Each row is a point. To make a cloud, some directions were put in groups of two or more. Within a group, all points are equally far from the middle, so they leave a hole (a ring in 2 directions, a hollow ball in 3). The other directions are filled evenly. Then the cloud was stretched, turned, moved and blurred a little. Count the holes, and give their numbers of directions, smallest first.
In the rows, 128 means zero.

Cloud, 13 rows:
[[135 139]
 [115 170]
 [113 175]
 [147 122]
 [138 203]
 [ 70 131]
 [ 76 133]
 [110 138]
 [125 100]
 [122  74]
 [104  79]
 [209 154]
 [155 147]]
Holes: 0

Cloud, 20 rows:
[[ 88  62 133]
 [178 125 126]
 [137 103 176]
 [ 88 169 137]
 [135 160  91]
 [135 123  90]
 [ 69 106  93]
 [144 106 176]
 [ 79  65 154]
 [104 154 158]
 [ 81  81 115]
 [ 78 134 126]
 [112  92 141]
 [ 86 106 190]
 [150 119  86]
 [180 118 158]
 [ 77 104  90]
 [ 82 118 135]
 [ 98  91 125]
 [114 112 212]]
Holes: 0

Cloud:
[[140 109 177  94]
 [122  96 193 158]
 [126  82 182 140]
 [103 135 193 164]
 [110 179 155 152]
 [119 100 163  90]
 [110  66 145 143]
 [ 86 160  62 110]
 [122 193 127  92]
 [152 139 121 152]
 [142 122  82 143]
 [ 55 115 109 175]
 [ 97 151  88 180]
 [128 147  65  95]
 [112  81 182 161]
 [ 88 139  83 183]
 [119 191  96  95]
 [ 63 137  81 122]
 [159 138 123 137]
 [115 121  85 178]
 [ 87 136 190 157]
 [103  93 188 169]
 [102 102 146  89]
 [133 152  70  94]
 [ 66 129 153 118]
 [ 60 126 145 125]
 [122 101  72 125]
 [108  66 131 142]
 [153 132 167 147]
 [106 107 155  86]
 [109 149  95 180]]
Holes: 2 (2, 2)

Cloud:
[[103 125 120 127 211 105]
 [156 147 102 101 114  87]
 [143 134 153 165 161 168]
 [ 94 136 120 172 139 171]
 [ 86 112  96  98 100  72]
 [109 141 185 149 160  91]
 [172 116  66  86 104  84]
 [160 149 179  72 109 111]
 [178 122 130 155 184 103]
 [137  81 102 166 145 124]
 [164 116 123 178 143 141]
 [171 141 150  84 131 180]
 [142 171 120 122  84 159]
 [122 132  75  79  85 133]
 [176 102 167  96 181  71]
 [180 177 147 133 147 181]
 [132 116  93 118 135 193]
 [135  91 130 148 169 104]
 [131 149 161 148 148 190]
 [ 94 142 100  83 114 184]
 [157 133  77 178 112 158]
 [122 146 111  97 196  84]
 [128 148  85 168  86 171]
 [192 160 112 148 137 168]
 [ 93 106 168 157 121 164]
 [107 116 194 161 146 150]
 [183 108 156 147 147 176]
 [163  75 173 113 178 114]
 [166 113 135 176 152 115]
 [172 137  60 148 118 174]
 [167 126  90 171 119  89]
 [109 147  94 143 134 194]
 [171 142 175 148 200 109]
 [205 177 138 122 122 144]
 [126  94 114 135 184 161]
 [ 77  90 178 155 118 124]
 [155 184 151 123 163 107]
 [115  73  67 142  78 170]
 [132 102 129  84  92  79]
 [101  99 143 120 127 175]
 [166  83 180 117 170 148]
 [164  71  94  87 140 159]
 [197 132  64 116  97 161]
 [147  85 113  86 135  70]
 [153 100  45 141  70 177]
 [117 130 109 175  75 179]
 [171 102  93 145  67 174]]
Holes: 1 (3)

Cloud, 75 rows:
[[ 93  78 111  76 167 115 112 157]
 [160 111 175 127  89 136 184 146]
 [134  77  75 168  74 138 151  76]
 [155 101 118 151  82 126 176 141]
 [141 110 117 151  83 132 183 165]
 [154 166 102 148 107 107 151 101]
 [128  90 182 162 112 145 149 153]
 [110 115 177 129 136 148 135 166]
 [127 124  87 132  98  50  81  99]
 [156  80  70 108  65  66  44  98]
 [159 163 143 128 132 116 201 167]
 [179 121 109 141 120  89 144 144]
 [171 136  75  90 131 126 117 134]
 [101  96 144  98 144  86  93 154]
 [ 94  93  86 111 101  22  95  98]
 [138 116 171 128 137 204 152 188]
 [135 113  93 115 111 129 186 186]
 [164 149  73 135 128 128 122  75]
 [137 103 112 155 126  85 169 193]
 [ 89  75 138  74 124  74  67 155]
 [109 158  86 171 127  91 145 148]
 [102 136  58 136 114  69 100  90]
 [124 118 181 171 100 118  89 111]
 [169 123 105 140  94  61  72 110]
 [104 102 143  76  94 118  69  96]
 [137 109  90 115  74 105 136 137]
 [144 151  59 116 137 100 126 137]
 [144  93 166 199  90 108  63 113]
 [156  83 170 109 103 145 150 132]
 [142 150 109 120 121 133 167 194]
 [149  64 101 112 114  73 127 175]
 [116 126 156  94  82  93 133 112]
 [101  88  64 148  75  27  74 103]
 [118  75  97 157 144 110 117 109]
 [ 80 104 144 107 122 116 135 188]
 [142  36  74 120 109 128  97  87]
 [117  69 122 101 167 142 118 179]
 [116 161 119 152 142 126 123 132]
 [122  90 158 159 122 143 161 139]
 [123  90 146 115 164 143 122 168]
 [103 147 177 143 123 144 139 179]
 [194 102 127 114 126 198 133 166]
 [106  42 170 118 112  91  83 134]
 [181 135 103 138 160  93 183 152]
 [107 124  76 136 127 160 107 148]
 [157 106 157 180 122 165 164 143]
 [125  81 159 164  93  76  87 164]
 [178 109 160 130  97 138 157 177]
 [161  55  86 116  90 154  69 135]
 [117 149  89 166  86 135 126 149]
 [143 124 118 159  66  41  62  96]
 [127 104 175 120 113  70 103 105]
 [122 144  66 134 111  87 141 139]
 [158  65 153  85 131 133 100 121]
 [174 130 190 176 125 192 166 153]
 [ 92 143 163 145  54  91  95 134]
 [153  98 102 161 138 172 181 160]
 [104 160  61 126 122 131 111 136]
 [120  89 192 182  70 113  87 125]
 [136  46 127 114 128 110 107 104]
 [145 128 111  88 109 121 146 125]
 [143 129  53 122 118  71  66  98]
 [123  75 123 139  69 147  79  68]
 [111  74 152 194  67  74 125 144]
 [161 127  93 117  77 102  86 114]
 [192  68 113 174  89  82 105  90]
 [127  71 170 113  72 173 116 170]
 [166  67 127 190  63  93 127  90]
 [160  97 125 205  87 126 164  89]
 [153 106  67 137 118 183 187 138]
 [ 91 140 102 145  63  76 102 112]
 [171  69 109 169  83 124  76 126]
 [192  92 107 110 116 135  96 101]
 [130 115 161 122 124  33 109 141]
 [164  85 177 124  78 121 148 132]]
Holes: 1 (3)

Cloud:
[[138 178 121 154 120 163 108 186 206]
 [181 112 117 128 119 150 113 138 134]
 [167 137 114 152  93  91 110 142  97]
 [108 153 110 116 147 107  86 105 124]
 [158 153 103  68 147 101 141 130 132]
 [115 152 139 154 135 140 153 185 203]
 [180 100  75 172 131 172  97 161 163]
 [ 74 110 119 183 155  89  96 160 122]
 [107 165 130  41  80  81 115 173 155]
 [111 107 118 116 138  72 127 172 119]
 [ 95 119 167 160 102 116 128 134 144]
 [127  82 115  84 111 137 157 141 101]
 [148 142 156 132 168 136 102  68 228]
 [187 154 143 163 102  63 137 149 177]
 [114 123 144  70 105 105 103 240 175]
 [125  91 119  50 113 128  95 186 167]
 [126 186  96 111 120 118 123 142 142]
 [169 101 136 158 155 138 165 142 130]
 [ 82 104 135 134 155  95 156 139 159]
 [131  87  75 103 115  56  77 113 180]
 [110  92 167 154 151 141 100  65 149]
 [114 102  92 136 148  94 118  98 165]
 [184 118  86  99 101 146  69 110 136]
 [123  94 170 153 174  96  70 150 159]
 [122 166  72  86 123 187 126 137 147]
 [143  88  51  96 146 195  71 144 171]
 [136 137  85  87  97 124  86 149 135]
 [114  79  82 127 112 134 119 211 165]
 [ 66 135 101  71  92 124 135 192  68]
 [111  98  83 145  68 125 114 146 178]
 [ 98 161 103 101 105 110  78 129 140]
 [ 79  85 149 121 112  96 214  68  85]
 [171 162 109  79 137 151 154  80 167]
 [198  99 118 131 102 152  99 172 185]
 [129 131 120  59 183 130  77 121 158]
 [129 104  94 166 118 169 149 155 122]
 [116 106 133 152 110  97 164 168 150]
 [122 166  83 123 177 137 148  90 130]
 [ 54 117 137  87 140 116 139 132 182]
 [ 81  32 113 149 136 161 137 116 143]
 [113  69 117  83 159 146  93 126 139]
 [ 63 141 143  97 137 114 108 177  94]
 [150 123  84 159 162 167  84 157 218]
 [123 131  81 125 147 139  95 232 111]
 [136  93 145 150 168 114 106 153 101]
 [131 185 113 138 136 107  88 147 138]
 [ 99 179 100  86 172 148  84 212 185]
 [130 118  95  77 102 105  76 163 162]
 [133  93 159  96 148 155 106 107 158]
 [ 95 162  79 142 134 149 101 117 181]
 [ 91 135 101 149  91 140 101 156 158]
 [163 185  86 139 102  80 127 207 112]
 [115 104 150  92 135 100 137 119  68]
 [191 168 111 123 150 113  90 166 169]
 [ 73 130 139 105 139 152 175  93 170]
 [140 130 157  38 172 116 137 143 134]
 [109 100 141 169 133 180 161 185 116]
 [ 85 161 163  64 138 140 102 186 158]
 [149 145 121 148  60  67  83 180 176]
 [ 77  92 162 131  67 146 130 127 133]
 [ 69 157  74  66 149 156  80 112 160]
 [124 152  93 127  88 101 183  93  62]
 [137 111  28  86 116 124 118 154 174]
 [134 103 101 193 155 146  96 119 192]
 [174 118  75 129 190 115  94 130 161]
 [ 86  33 143 134 179 129 128  69 126]
 [107 149 102 112  65 115 107 214 102]
 [103 156  58  79 139 128 138 164 159]
 [163 179  99  90 102 177 128 179 170]
 [125  98 147 117  90 129 163  89 144]
 [171 156 119 113  58 110  54 248 156]
 [130 175  95 136 105 112 152 214  70]
 [141 192 174 150 163  94 140 139 209]
 [ 88 140 141 173 140 117 103 162 172]
 [142 102 114 154 155 151  86 104 124]
 [169 124  79 104 130 161  84  85 139]
 [101 102 177 133  63 116 116 134  94]
 [109 127 139 118 186 124  87 183 211]
 [135 112 115  75 163 163 118 160 153]
 [131 135 110  88 200 128 135 115 178]
 [129 152 138 143 138 112  77 105 136]
 [101 165 130 102 154  30 126 183 175]
 [132 150 100 114 141  95 178 110 169]
 [127 130  88 112 105 124 126 197 100]
 [ 67 178 123 119 138 167 123 105 156]
 [153 144 139 182 161 163 171 112 108]
 [142  89 125 144  96 139 115 131 119]
 [132 176 116 154 174  96  83 155 138]
 [210  90 120 134 125 145 134 152 180]
 [ 85 102  98 131  86 138 186  91  93]
 [158 175 139 119  92 120 160 200 204]
 [146 138 190  56 131 122 138 107 112]
 [115  54 157 131 102 115 129  79  65]]
Holes: 0

Cloud, 87 rows:
[[ 94 131 176 134 176 136  76 137 191]
 [113  90 159 100  65 124 124 147  99]
 [182 140 158 154 160 169  97 131 134]
 [134 159 122 115 169  82 169 157 169]
 [154 115 135 135 213 124 163 118 136]
 [161 167 174 116  69 172 151 181  96]
 [148 100 156  69  98  56 102 135 103]
 [104 108 160 110 151 110 124 142  70]
 [154 159 111  70 136 113 154 183 103]
 [ 99 174 149 148  56 146 140 110 169]
 [145 105 190 123  57 113  86  95 125]
 [136 124 163 150 214  80 135  84 120]
 [158 146 128  70 163  69  87 119 132]
 [141 139 154 151 111 119 148 103  56]
 [122 132 135 159 108  80 153  94 161]
 [130 157 148 116 101  79  83 127 141]
 [103  92 198 138  94 136  74 184 124]
 [134 112 180 174 126  78 175 125 176]
 [145  95 118  58 128 131 143 190  98]
 [108 144 136 134 192 107  83 160 209]
 [178 124 150 168  80 116  73 125 112]
 [130 178 106  86  94  96  82 130  82]
 [114 132 165 117 214  89 117 125 225]
 [ 97 141 141  99 151 136  41 132 109]
 [158 161 141 110  58 155  76 118  75]
 [116 173  73 115  79 127 100 132  85]
 [ 97 175  96  91  52 115 121  66  97]
 [103 126 178 123 143 130 125  87 174]
 [124 128 195 104 183 104 136 140 158]
 [128 167 135 109 173 129 127 149 148]
 [144 164 164 134 220  72 107 145 124]
 [190 125 182 166 122 151 103 159 179]
 [135 133 120 142 166 166  98 119  91]
 [146 153 122  93 122 126 174  67 101]
 [150 132 140 138 172 167 114 133  97]
 [141 148 182 154 163 156  57 130 107]
 [150 116 162 109  52 121 174 169  66]
 [148 142 178 157  39 146 183  69 140]
 [177 178 180 142 145 126  62 133 126]
 [141 152 169 132 111  73  99 134 173]
 [138  97 130 138 209  96 180 134  69]
 [143 101 100  90  69 142 114 106  83]
 [114  92 117 131 132 108 166 152 155]
 [143  93 146 122 196  86 139 123 107]
 [142 148 168 115  85 135 155  90  89]
 [161  97 142 150  86 116 157  68 112]
 [ 85 131 100 130 160 136 169  76 128]
 [182 132 115 150 165 110 130 154  60]
 [100  85 119  83  39  68 175 172  75]
 [ 89 160 142 174 168  91 104  45 170]
 [109 146 134 102 192  54  91 104 192]
 [147 147 159 116 109 140 168 121  51]
 [135 149 112 127 191 120 119 114 145]
 [159 110 141 113 147 128  98  81 102]
 [ 95 102 144 123  60 126 103  85 163]
 [130 140 134 120 118 118  73 173 112]
 [ 83 127 139  96 136  33 129 120  92]
 [106  71 166 107 166 138 155 148 106]
 [168 178  87  87 170 121 147 113 106]
 [144  77 156 168  97 129 156  84 116]
 [121 117  95  59 120 136 112 191  99]
 [133 102  93 123  38 127  71 104 117]
 [165 101 160 119 159  78 175 120 162]
 [157 113 161 185 126 130 153 178  68]
 [103 165 173  98 169 156  58 120 112]
 [132 154 163  95 196 106 133 216 136]
 [125 108 146 132 211 102 108 181 117]
 [128  72 141 137 132 178 131 110 110]
 [128 103  89  59 103 147 142 140  61]
 [123  78 178 142 146 100  79 136 122]
 [ 96 186 110  86 107  75 162 178 144]
 [127 139 110 110 169  89 154 144 134]
 [109 165 138  75  66 124 152 171  83]
 [ 94 139 196 155 103 135  34 183 131]
 [148 163 196 169  97 177 166 123 167]
 [142 114 202 145 177 126 137 134 149]
 [162 118 109 149  93 111 141 162 113]
 [147 152 140 125 163 123 187  78 134]
 [175  76 153 180 108  94 122  76  98]
 [105 135 104 105 154  73 197 112 146]
 [125 121 122  74 208  80 174 130 115]
 [109 126 163 126  57 144  89 100 127]
 [153 128 199 183  97 122 113  50 129]
 [175  88 121 148 185  92 123 104 140]
 [143 120 195 164 136 131 175 111 178]
 [ 88 111 174  81  87 105 110 131 152]
 [ 73 156 169 158  98 131 140  68 147]]
Holes: 0
